Each row is a point. Each copy is the shape, with its points in the same order, stretched, turned, moved and blurred by noise. Some copies are also mirrored. Which?

Shape, 5 rows:
[[ -6  21]
 [ 28 -69]
 [ 27  30]
 [  0 -18]
 [ 22  19]]
Copy 1 (5 x 2):
[[ 14   3]
 [-95 -14]
 [ -7  45]
 [-35 -13]
 [ -2  30]]
Copy 1 is: mirrored
Copy 2 (5 x 2):
[[-30   9]
 [ 69  17]
 [-31  47]
 [  8   2]
 [-20  40]]
Copy 2 is: only turned
Copy 3 (5 x 2):
[[ 12  19]
 [-11 -59]
 [ 38  17]
 [ -4 -14]
 [ 29   9]]
Copy 3 is: only turned

Shape (7 x 3):
[[-31  30   2]
 [  5  37  30]
 [  3  -2 -44]
 [ 23 -82  22]
 [-11  40  31]
 [-27  21  25]
 [-21  29 -25]]
Copy 1 (7 x 3):
[[ 26 -31 -23]
 [ 51 -34  -3]
 [ -3  27 -24]
 [-40  -3  55]
 [ 53 -42  -7]
 [ 27 -41 -10]
 [ 19  -2 -31]]
Copy 1 is: mirrored
Copy 2:
[[-40 -10  23]
 [  8  -5  33]
 [-21   0 -33]
 [ -9  86  13]
 [ -3  -7  38]
 [-29   6  43]
 [-35 -19  -9]]
Copy 2 is: mirrored
Copy 3:
[[ -1  21 -36]
 [-40  43 -18]
 [ -4 -46 -22]
 [ 22 -12  45]
 [-31  46 -31]
 [ -7  41 -26]
 [ -5  -7 -40]]
Copy 3 is: mirrored
Copy 4 (7 x 3):
[[-27   6  37]
 [-30 -36  43]
 [ 29  28   6]
 [ 32 -10 -95]
 [-40 -25  51]
 [-41  -6  35]
 [ -4  19  46]]
Copy 4 is: only turned

Shape (7 x 4):
[[  2   8  -7  49]
 [-38 -14   7  -1]
 [ 28 -28 -77  33]
 [-20 -36  44 -20]
 [-32   0  13 -38]
 [ -7   6  57 -22]
 [-20  11  30 -40]]
Copy 1 (7 x 4):
[[-40 -19  48  13]
 [  5 -29  25 -21]
 [-89 -44  -1   2]
 [ 24  15   8 -63]
 [ 35 -17   8  -5]
 [ 46  37  23 -29]
 [ 41   9   9  -2]]
Copy 1 is: mirrored
Copy 2 (7 x 4):
[[ 30  11  -8 -48]
 [ 21  -5  -3  28]
 [ -1   3  54 -70]
 [  4  13  -5  58]
 [ -5 -20 -17  27]
 [ -4  14 -40  40]
 [-19 -13 -36  26]]
Copy 2 is: only turned
Copy 3:
[[ -9  33 -12 -39]
 [-19  -4  24  33]
 [ 95  11  11 -20]
 [-22 -53  20  48]
 [ -9 -27 -12  59]
 [-40 -36 -39  30]
 [-18 -32 -36  52]]
Copy 3 is: only turned
Copy 4:
[[ 41  26  -2   4]
 [-39  -5   5   9]
 [ 59  33 -74 -59]
 [-47 -54   5  53]
 [-43 -32  35  -9]
 [-19 -58  50  46]
 [-37 -50  49   4]]
Copy 4 is: only turned

Shape:
[[ -6 -15 -45 -49  20   3  -6 -51]
 [-21  21 -32  -8   9 -30   2 -61]
 [-13  -1  42  56 -24 -40 -26   8]
 [-10  -4 -39 -27  29  -5 -16 -35]
 [-16  -3  76  43   2  -2 -24  16]
 [ 38  -5  48  55   0 -22 -16  -5]
 [-10  16 -50   7  26  16  -9 -16]
 [-21   2 -13 -38  23   4  13 -50]
 [ 12  28  36   7 -39  -7 -23  15]
 [-13 -13 -44 -23  15 -19  44 -11]
 [ 16   8  28 -12  22 -40 -36  11]
 [ 19 -29  50  49 -42 -12 -31   4]
 [-34 -23 -43 -13   6 -17 -17 -20]]
Copy 1:
[[ -7 -36  38  42 -21 -28  28 -35]
 [  5   0  18 -11 -23 -47  58 -21]
 [ 32  31 -39 -15   6 -46 -12  57]
 [  7 -24  31  33 -19 -20  31 -12]
 [  1  17 -75  14  30 -28  -6  65]
 [ 36   5 -68 -51   3  -5 -20  25]
 [-12  -1  17  15 -39  -5  29  -3]
 [-34 -30  13  27   4 -31  43 -24]
 [ 28  50 -43   1  22 -20 -34   7]
 [-39 -32  66  -4  22  -8   3  -4]
 [ 76   1 -15  15  41  -2  -8  28]
 [ 26  17 -57 -13  -8 -39 -51  29]
 [  1 -15  51  46 -23 -46  18  12]]
Copy 1 is: mirrored
Copy 2:
[[-34  22 -21  40  31 -82  -4  21]
 [  6  58 -22  18  25 -45  19  39]
 [ 37 -13 -22  20 -14  82  42  35]
 [-18  15 -11  44  35 -61  20  20]
 [  9 -37 -12   4  30  92  30  15]
 [ 16 -12 -64  25   3  70  55 -21]
 [ 12  15  -7  47  39 -51   2  -1]
 [-23  30 -16   0  48 -55  -2  20]
 [-14  10   7  25 -38  72  -1  -6]
 [  6   6 -26 -14  15 -88  18   8]
 [-33 -13   5  31 -15  31  74  10]
 [ 14 -35 -54  35 -24  95   9   9]
 [  6  -9 -13  45  15 -52  15  50]]
Copy 2 is: only turned
Copy 3:
[[ 11  34  44  58   1  35   1   5]
 [ 24   9  48   7  -4  30  23 -23]
 [-30  19 -20 -53   8  -7  35 -54]
 [  6  29  37  41  -1  24 -14 -16]
 [-36  55 -15 -57  -4 -28  17 -24]
 [-46  35  -5 -55  39  23   1 -29]
 [  4   9   8  20 -22  28 -43  -5]
 [ 27  44  46  24  -6  16   9  15]
 [-40   0  -6 -43  -1 -25  29   9]
 [ 52  19  10  25  23  25 -21   3]
 [-31  21  39  -6  34 -13  -7 -39]
 [-58  36 -38 -47  18  11  43 -18]
 [  6  23   8  41 -10  20   7 -35]]
Copy 3 is: mirrored
Copy 4, 13 rows:
[[-18  19 -46   8   5  29 -71 -22]
 [ 23  -3  -1  10   3  76 -78 -26]
 [ 38 -70  50 -32  -1  18 -19  23]
 [-18   7 -17 -16   9  28 -63 -17]
 [ 41 -50  10 -56 -31 -21  18  12]
 [ 47 -34   4 -59  15   5   7  47]
 [-11  28  38 -40  14  18 -43  -6]
 [ 13  11 -48   5 -13  31 -45 -42]
 [ 17 -25  24  -7 -41  33  -4  47]
 [-10  24 -12  16  39  37 -19 -48]
 [-11 -37 -21 -43 -16  42 -30  12]
 [ 40 -57  20 -20  10 -14  -5  61]
 [-22 -20  16  11  20  17 -65 -24]]
Copy 4 is: mirrored

Shape:
[[-28   0 -11  16  11  -2 -19 -34   3]
 [  5  13  34  13  -2  20 -10   1  -4]
 [ 26   3  27 -60  13   6 -13   8  95]
 [-63  36 -24  21  12 -19  -3   6  -8]
 [ 16   5 -24  20   1   4  -4   5  -3]
 [ -5   5  18  -1   7 -20  26 -22 -21]
 [ -3 -15 -19  18   5 -15  50  10 -18]
 [  2   0 -17 -59 -22  28 -12   4  -3]
 [  7   6 -12   2 -11 -26 -28   6   0]
 [ -1   1 -10  22 -27 -13  48 -29 -15]
 [  4 -29  25  15   9  -9 -22  14  33]
 [ 16   2  19  20  32  -2   0 -12 -10]]
Copy 1 (12 x 9):
[[-31   1  50  16  56  -7 -14  -5   8]
 [  9  20  21   0 -12 -31 -27   3  37]
 [  3  -1  65 -73 -48 -29 -64  41 -76]
 [-22 -64  33  17  63 -38 -10 -18  32]
 [ 23  23  19   2  -4   3  -2 -11   0]
 [-45   5 -19 -26  23   4 -23 -10  27]
 [ -9  -5  -6 -25  -6  34  17 -46  26]
 [-27 -11  48 -22 -28 -57  33  16 -22]
 [ -7  -6   3  26   2  -3 -30  11 -17]
 [-19  -3   0 -34  23  43  32  -9  35]
 [  3   5  28  13 -30  17 -58  -1  -9]
 [ -5  39  -1  -7   8   0 -40 -31  11]]
Copy 1 is: only turned
Copy 2, 12 rows:
[[-35 -18  17  12   1  23  15   5   7]
 [ -2 -23  15  12 -17 -14 -24 -27   3]
 [  5  -2  25 -80 -15  52 -39 -31  21]
 [-18  -1  24  38  26  18  -7  50  10]
 [-20   0   9 -11  31 -20  -1  10   7]
 [ 12   5  -6  30 -29 -11   0  13  -7]
 [ 10  21 -14   5  -6 -34   8  46  27]
 [ 38   8  16 -19  21   8   9 -31  -3]
 [-37  33   3   0  29   3  -4  -8   1]
 [  1  17  13  16 -31 -34  22  30   6]
 [-44   7  -7 -22 -14   7 -13 -27  44]
 [-10 -22  -7   9 -16 -14 -15   1  -2]]
Copy 2 is: only turned
Copy 3, 12 rows:
[[  5 -30  27   1 -13  28  31   3  12]
 [ 24   0  17 -12  19 -14  21   3  13]
 [-51  88  14   4  16   6  27 -40  43]
 [ -9 -22  17 -47 -33  32  38  39 -18]
 [ -1  -5  15  -2   6   1   1   7 -16]
 [  4 -22 -13 -17 -18 -16   7   4  20]
 [ -8 -13   6 -12 -43 -18 -30  16  -7]
 [-28  27  15  33  -5 -41  52   9   2]
 [ 11  13 -14  10   4  25  20   7 -13]
 [  0 -39  -7 -14 -37 -21  -7 -22 -22]
 [ 19  35  24   9  -3  32  -7  -6  17]
 [  5 -11  15  -3  19   0 -16   9  30]]
Copy 3 is: only turned

Shape, 17 rows:
[[ -3   0  -8  20 -13   5  13  13  -9 -13  12]
 [-11  13  -3   8 -18   9  16 -19  -7  -7  24]
 [-13 -14 -16  12  -1   6  19   5   5  18   2]
 [ 15 -22  -2 -18  -8   3  17   8 -14 -16  23]
 [-17  -4  13   8   9   2  11   4  -6 -17   4]
 [ -2  -3 -13  15 -11   7 -54 -15   6 -20  26]
 [-12 -26  -7  14  -9  -9  18 -24  21 -25  30]
 [ -6 -16   0  -6  -7  10   1   0 -13 -11 -34]
 [-11 -16 -14  10  -2   2  14  14 -11 -22   1]
 [-22   0 -12  -7  18 -41  10  10  -8  18   2]
 [-13 -10  13  21  -8   7  12   0  -6  -5  20]
 [-10  -3  -5   2  -9   3   6  -2  30   2  14]
 [-10  -4  -6   9  31   2  19  -1 -16  29   4]
 [-18  -9 -16   7  -9   5  16 -11 -17  17  16]
 [ 43 -10 -11  10 -11  -5  19 -13 -11 -22 -17]
 [ -7 -21   7  13 -12 -10 -16   3 -12  20 -25]
 [ 16   1   7  -6 -13 -25 -95  11   6 -10  29]]
Copy 1, 17 rows:
[[  3  15   8  -9 -19   4  -8  15 -23 -14  11]
 [ 18 -19  16 -12  -1  13  -4   7 -13  10  22]
 [  8  17  21  -4  17   5  -7  -4 -17 -30   7]
 [-28   5 -24   6   5   9 -17   9 -14 -20  31]
 [-10   5  16  11  -6  16   6   8 -22   4   8]
 [ 18  -3 -31  -3 -52  10  32 -26 -15  15  11]
 [ -5 -17  12  -9 -15  10  17 -18 -54 -14  34]
 [-15 -11  -7  18 -25   2  -8  14  17 -30  -8]
 [-11  18   3  -2 -20  16  -1  13 -26 -31   6]
 [-20  14   9 -27  31  13  -5   1 -25 -13 -12]
 [ -4  13  24   0  -8   9   9  -5 -22   3  25]
 [ 14  -7  14   6   1  -2  -8 -21 -32  -7   7]
 [  3  26  15   2  56   8  10   5  -1  -7  10]
 [ 10   6  21 -18  15  17  -3   0   0 -19  17]
 [-10 -24 -39   0 -12 -39   0  29  11 -26  13]
 [-18   7   0  -7 -22 -14   4 -12  24 -21  -7]
 [-15   9 -68  -3 -64  -6  21 -44  -2  34  -5]]
Copy 1 is: only turned
Copy 2, 17 rows:
[[  2 -16   2 -10  -2  -5   6  11  17  -1   0]
 [ -1 -25  17   5  -7 -14  10  15   4   3 -17]
 [ 15  -3  -7 -11 -15  -4  11   5 -10  -3   5]
 [-15  -8  30 -24   7  -7  16   2   6  20 -15]
 [ 21 -14  10  -5  10  -5 -13   3  18  -1  -5]
 [-21 -33   8  -6  10 -34   1 -22 -15 -18   5]
 [ 33 -52  29  -7  14 -29  19  -7  -4   2 -19]
 [  5   1  28   2   4  20   2  -2   7 -17   4]
 [ 13 -14  18 -10   5  -8   7   1  23  -3   7]
 [ 25   8 -13  12  13 -11   0   9  -3  10  32]
 [ 13 -23   6 -15   0 -11  -9  14   2   2  -6]
 [ 10 -12  -9  -9  -1 -14  17   0 -10  -6 -20]
 [ 16   4  -8  -4 -16   1 -16  -1 -12  14  17]
 [  3 -11  13  -2 -15 -11  10  14 -11   4  11]
 [ -7 -30  30   0   3  31  22 -12   2   7  -5]
 [  4   0  -5  -5   2  20  -5   9 -24 -20  31]
 [-50  -8 -27 -16  35 -30  -8 -20 -31 -13  26]]
Copy 2 is: mirrored
Copy 3:
[[ -2  12   7   4 -32  26   8   5 -12   6 -19]
 [ 18   3  -8  -9 -27  14   7  11 -20 -22 -28]
 [-25  14   7   0 -20   4  21   9 -23 -11  18]
 [-13 -21 -19  -9 -48  32 -26   1  -7   1  -6]
 [-12  -7  13 -20  -7  17   9  -6   2  -2  -7]
 [ 11  -4  13  35  11   2 -34  -1 -29 -31 -36]
 [  5 -17  32  -5 -47   3 -24  12 -21 -41  12]
 [-47 -13   0   3 -16 -15  30  -5   5  19 -14]
 [-24  -3  19  -7 -35  25   9 -11  -8   3 -11]
 [-16   1  10   7  -4  28  33 -34  21 -32  23]
 [ -1  -6   7 -11 -18  25   6  18 -19  -7  -4]
 [ 10   3   8   3 -12 -12 -11   1 -25 -12  11]
 [-38  22  -7 -20   6  28  28   4  -1 -20  23]
 [-12   0 -11  -6 -25  19  27  10 -26 -27  -4]
 [-39  11  -3  25 -61  -1  -5  16  31  10 -13]
 [-40 -15   3  32   2  -5  44  12  12   1   8]
 [ 21 -26   0  79  40  13 -55 -25  10 -14 -27]]
Copy 3 is: mirrored
